Every row gives one point. The window is the flat piece filled in between its corners: a triangle in 3 columns, a solid with four corners in 4, and so on. A path goes straight from each point to the next, and from the last back to the first. After which points does the path pass through the window?
In the rows, 128 means zero.

Window (3 x 3)
[[143 103 181]
 [110 205 110]
 [117 109 147]]
Path:
(1): [ 76 194 133]
(2): [105  85 202]
(3): [150  91 126]
(4): [136 131 120]
(5): [ 92 148 127]
(6): [ 98 117 156]
(7): [142 107 136]
(8): [162  77 174]
(9): [126  97 195]
(10): [ 98 153 191]
(11): [176  65 150]
(12): [135 166 124]
Through the window after points: 6, 10, 12

Window (4 x 4)
[[203 109 123 139]
 [137  97 140 136]
 [111 122  63 133]
 [ 69  73 117  33]]
Path:
(1): [190 148 148 135]
(2): [171  75  97 128]
(3): [131  70 122 112]
(4): [147 118 121 108]
(5): [ 87 161 104 102]
(6): [124  89  76 123]
(7): [103  61  73 101]
(8): [120 167 118 125]
Through the window after points: 1, 3, 5, 7

Window (6 x 6)
[[117 157 152 125 138 143]
 [153 153 196  98  91 129]
 [ 52 138  76 117  66 210]
 [ 67  53  94 118 173  84]
 [114 158 143 105 109  95]
 [102 131  77 143  81 178]]
Path:
(1): [120 130 123 105 131 137]
(2): [137 156 108  87 119 134]
(3): [ 82 137 178 172 123 155]
(4): [ 63  97 135 175 137  93]
(5): [ 91 108  76  82 157 138]
(6): [ 83 126  95 102 117 166]
(7): [ 53 115 119 156  55 156]
(8): [ 59 120 117 155 111 118]
Through the window after points: 2, 6, 8

Window (8 x 8)
[[116 108  86 121 122 152 173 103]
 [127  36 192 107 123 129 159 102]
 [132 144 148 165 184 129  62 142]
 [ 89  89 157  88 133 143  78 127]
 [169  86 154  86 176  94 132 152]
 [ 52 137 153 120  63 245 179 132]
 [205 135 140 128 187 171  81 105]
 [120 115 126 128  69 159 132 137]]
Path:
(1): [104 170 136 122  82 129  89  70]
(2): [122  59 139 124 128 193 166 184]
(3): [124  96 115 138 119 183 131 131]
(4): [123 166 172  84 130 133 157  92]
(5): [141 123 131 104 145 137 137 108]
(6): [118  53  91 146 123 166 165 156]
(7): [134  70 110 143  78 226  92 168]
(8): [116 132 151 115 109 144 150 113]
Through the window after points: 1, 3, 5, 7

Window (9 x 9)
[[ 77 194 117 158  98 146  99 153 112]
 [174 162 156  75  57 182 135 150 137]
 [164  81 181 104 146  74 162  76  64]
 [ 97  73 188 127  85 151 117 111  75]
 [127  79 121 161 174 134 165  62 160]
 [116  74 166 151 166 202 178 157 125]
 [134  99 109  69  91 114 112 145 120]
 [139 125 129 117  62 146 173 168 118]
 [170 115  87 141 135 128 102  38  81]]
Path:
(1): [191 102 143 180  89 118 125 132 126]
(2): [167  90 155 175  53 124  84 121 137]
(3): [123 127  85  80 168 141 146  79  75]
(4): [ 84 104 157  92 125 186 157 128  89]
(5): [127  82 178 139  77 133 109 110  91]
(6): [164 127 147 135  88 155 121 152 151]
(7): [115 126 123 104  84 168 147 113  90]
(8): [ 68  94 125  61 136 131 162 111  77]
Through the window after points: 2, 4
